Each row of a before or after table is a point. One or more steps were done to the points. Then noise was added and the rows were shuffled. The steps act on how far a point lies along the listed directions, d1 being the first. What was done? A step turns or swaps two directions, mirrors them in a line or flattens them onto one, adds a multiple of one to another, or multiplies one. Angles are multiples of 10 degrees, from the lower direction toward the higher: turns from -170 to 170, lines from 10 to 170 but not 90. Use the fewest steps. Two steps may share a direction if one is a turn and the other turns, adds or multiplies; they go together, in the order done. Otherwise the lowest direction goes first.
In the rows, 100 means zero.

Directions:
(1): 101; 156
(2): 156; 99
Before:
50; 160
158; 77
158; 85
153; 86
81; 145
140; 93
56; 90
55; 98
After (8 x 2):
92; 158
91; 143
161; 45
87; 43
81; 54
76; 162
88; 145
149; 86
Steps: swap d1 and d2

Directions:
(1): 122; 126; 66; 38
(2): 155; 145; 110; 132
(3): 48; 158; 96; 109
(4): 100; 109; 170; 66
Before (12 x 4):
93; 88; 112; 107
92; 104; 103; 117
94; 123; 117; 123
108; 92; 112; 106
97; 101; 111; 98
92; 103; 100; 102
111; 119; 126; 43
70; 89; 135; 84
83; 130; 118; 108
95; 94; 132; 102
85; 76; 51; 76
116; 111; 103; 113
After:
98; 74; 107; 137
72; 107; 123; 131
27; 126; 141; 129
83; 114; 97; 112
109; 64; 118; 109
171; 131; 33; 84
15; 157; 111; 115
88; 93; 97; 108
63; 88; 61; 148
98; 104; 30; 2
73; 64; 106; 133
93; 91; 134; 83
Steps: multiply d1 by 2.5; multiply d2 by 1.6; turn d2 and d4 by 110 degrees; multiply d3 by 3

Directions:
(1): 70; 171; 89; 40; 110; 77; 144; 115
(2): 140; 112; 61; 134; 40; 42; 130; 87
(3): 61; 150; 113; 156; 70; 155; 118; 71
(4): 150; 136; 30; 98; 133; 143; 75; 87
(5): 90; 59; 83; 85; 129; 105; 157; 22
Before (12 x 8):
112; 106; 99; 100; 95; 100; 119; 91
137; 57; 80; 117; 34; 34; 64; 120
134; 95; 114; 168; 35; 63; 57; 94
98; 118; 82; 110; 145; 176; 86; 97
90; 137; 103; 116; 58; 111; 123; 81
145; 113; 128; 120; 63; 47; 76; 168
124; 97; 109; 145; 17; 7; 118; 141
63; 126; 87; 40; 112; 173; 106; 110
124; 159; 58; 107; 82; 84; 70; 136
111; 46; 103; 125; 44; 18; 72; 136
149; 137; 41; 104; 150; 182; 66; 103
103; 150; 47; 81; 116; 98; 138; 86
After, 12 rows:
117; 36; 100; 114; 49; 11; 70; 135
89; 143; 105; 126; 49; 118; 123; 77
65; 131; 89; 37; 115; 173; 114; 112
144; 47; 77; 116; 40; 20; 63; 124
116; 109; 99; 95; 93; 98; 122; 84
123; 95; 108; 139; 19; 3; 114; 143
151; 136; 42; 103; 155; 183; 65; 104
125; 156; 58; 118; 89; 77; 71; 133
94; 128; 79; 114; 152; 180; 87; 100
103; 153; 50; 82; 118; 103; 129; 87
131; 93; 116; 167; 29; 75; 56; 93
151; 111; 128; 121; 69; 42; 71; 168
Steps: multiply d3 by 1.3
